Rows are points. Each copy is the shape, with its points in the same order, stretched, turned, moved and blurred by noise. Say if it was mirrored as well.
In the rows, zero is written as 128.

Shape (8 x 2)
[[147 121]
 [ 62 107]
 [107  93]
 [167  93]
 [150 134]
 [106 144]
 [ 95  83]
 [158 151]]
Copy 1 (8 x 2)
[[140 111]
 [110 181]
 [136 157]
 [158 115]
 [127 110]
 [100 142]
 [141 171]
 [123  97]]
Copy 1 is: mirrored
Copy 2 (8 x 2)
[[154 125]
 [ 88 102]
 [130  95]
 [174 112]
 [151 135]
 [113 139]
 [129  82]
 [150 156]]
Copy 2 is: only turned
Copy 3 (8 x 2)
[[141 109]
 [ 58 154]
 [ 81 103]
 [134  61]
 [153 117]
 [124 164]
 [ 67 108]
 [170 130]]
Copy 3 is: only turned
Copy 4 (8 x 2)
[[150 133]
 [ 71 166]
 [125 164]
 [170 156]
 [152 128]
 [106 115]
 [114 179]
 [155 115]]
Copy 4 is: mirrored

Shape (7 x 3)
[[129 140  92]
 [162 186 138]
 [ 92 104  94]
 [107 136 126]
 [134 140  92]
 [175 117  87]
 [ 91 133 118]]
Copy 1 (7 x 3)
[[135 160 102]
 [104 176 148]
 [135 122  76]
 [117 129 107]
 [134 164 105]
 [182 189 128]
 [111 120  91]]
Copy 1 is: only turned
Copy 2 (7 x 3)
[[102 149 148]
 [167 211 152]
 [ 94  91 144]
 [140 126 152]
 [106 153 146]
 [ 86 171  97]
 [131 115 165]]
Copy 2 is: only turned
Copy 3 (7 x 3)
[[135 124  91]
 [168  74 130]
 [111 172 110]
 [136 146 138]
 [133 121  90]
 [101  95  57]
 [138 159 139]]
Copy 3 is: only turned

Shape (7 x 4)
[[101 159 169  94]
 [ 87 165 146 120]
 [110  94 102 146]
 [ 93 134 181 105]
 [114  96 135 147]
 [139  85 109 125]
 [149  97 120 160]]
Copy 1 (7 x 4)
[[ 79 171 117 117]
 [110 154 108  92]
 [140  65  96 133]
 [ 62 142 124 117]
 [116  76 122 131]
 [130  79 101 169]
 [148  76 142 153]]
Copy 1 is: mirrored
Copy 2 (7 x 4)
[[ 76 138 179 105]
 [111 171 165 111]
 [131 139  82 139]
 [ 64 142 163 128]
 [107 127 106 157]
 [113  98  85 131]
 [136  97  98 159]]
Copy 2 is: only turned

Shape (10 x 6)
[[126  87 111 129 114 110]
 [145 126 115 154 112  98]
 [128 108 128 148  97 114]
 [115 139  98 124 129 119]
 [103 148 122 117 149 171]
 [157 158 160 195  92 116]
 [ 76 127 159  95 143 130]
 [127 112 101 112 113 148]
 [187 161 190 172 121 105]
 [139 114 143 172 137 113]]
Copy 1 (10 x 6)
[[139  95 144  96 153  95]
 [118 118 127 132 115  74]
 [105  89 125 119 138  95]
 [122 157 133 102 131 125]
 [126 161 111 128 155 198]
 [ 68  94  89 197  89  81]
 [110 112 164  88 118 210]
 [140 124 106  97 161 135]
 [113  84  96 211  39 102]
 [124 102 141 167 131  96]]
Copy 1 is: only turned
Copy 2 (10 x 6)
[[144 121  86 123 127 122]
 [165 138 112  96 109 120]
 [159 124  97 120  96 125]
 [149 133 143 119 138 156]
 [118 119 168 164 132 158]
 [182 143 137  98  50  88]
 [ 87 155 125 159 121 141]
 [124 105 123 130 129 152]
 [135 153 141  75  46  51]
 [169 129 108 127 110  90]]
Copy 2 is: only turned

Shape (14 x 8)
[[146 145 143  87 153 106 158 130]
 [153 109 183 151 115 136  87 154]
 [135 129 112 160 176 113 129  84]
 [125 102 115 102 126 104 161 129]
 [147 121 140  92  97 113 156 142]
 [125 118 101  96 140 113 150 159]
 [166 144 104  94 155 117  24 153]
 [141 103 102  98 106 115 116 109]
 [103 142 124 142 123 146 138 126]
 [ 83 142 131 113 131 163 146 125]
 [151 133 134 121 177 115 158 156]
 [156 139 112  91 152 187 127 130]
 [ 71 133 117 161 115 118 163 140]
 [133 144 146 208  97 106 166 141]]
Copy 1 (14 x 8)
[[153  99 166 148 157 102 127 144]
 [ 95 117 150 113  92 109 140  97]
 [115 136 106 174 128 112  88 167]
 [167 143 172 136 145 164 121 149]
 [158 133 195 135 145 139 152 121]
 [179 120 135 111 149 161 132 130]
 [114  72  37 124 134 124  96  13]
 [140 131 153 153 145 179 128  97]
 [118 133 120 122 147 140 146 141]
 [120  96 132 122 146 151 158 147]
 [168 114 136 133 131 105 123 152]
 [147  48 102 168 125 150 171  89]
 [121 186 136  85 159 144 130 179]
 [116 227 153 101 125  84 143 188]]
Copy 1 is: mirrored
Copy 2 (14 x 8)
[[ 93 183 120 153  98 113 130 142]
 [ 87  96 119  93 118 209 151 135]
 [184 132 139 167 125 157 104 173]
 [101 126 118 159 137  93 108 148]
 [ 78 144  94 132 135 103 134 118]
 [ 92 127 141 171 120  94 147 145]
 [ 72 143 185 219 134 227 214 125]
 [103 127 131 172 177 128 126 127]
 [152 102 145 125 116 116 126 112]
 [132 117 180 112 114  91 121  98]
 [114 153 128 145  87 122 153 178]
 [116 171 185 108 154 107 199 136]
 [162  65 126 144  93  96  92 113]
 [186  68  47 112  93 141 108 131]]
Copy 2 is: only turned
Copy 3 (14 x 8)
[[ 94 133 149 125 174 111 148 159]
 [111 150 147  91 112 170 135  91]
 [144  94 136 128 159 154 105 152]
 [113 122 107  92 165 114 147 136]
 [107 158 114 112 155 109 158 126]
 [111 115 123  80 142  90 132 139]
 [117 150 186  85 107  96  33 103]
 [127 150  94 101 150 116  98 119]
 [125 110 104 132 118 129 120 127]
 [ 96 106  93 131 111 122 120 139]
 [112 112 166  94 154 121 157 162]
 [106 150 123 110 106 120  97 177]
 [132  80  92 124 126 117 148 110]
 [171 116 123 149 136 149 179 108]]
Copy 3 is: only turned
Copy 4 (14 x 8)
[[ 91 142 120 121 102 166 140  85]
 [164 151 209 151 116 137 100 181]
 [140  62 128 109 156 142 176 107]
 [109 152 117 131 106 102 168 107]
 [ 99 158 138 161  97 117 134 123]
 [ 96 170  91 124 119 112 144 111]
 [134 187 107 182 192 140 103 123]
 [110 149 128 175 141  77 160 114]
 [118  89 126 123 114 103  96 139]
 [ 90 108 133 103  99  98  76 106]
 [108 136 123  93 120 176 152 115]
 [ 46 126 160 116 159 118 110 107]
 [145  93  94 111  87  95 103 147]
 [177  49 131 141  96 140 126 198]]
Copy 4 is: mirrored
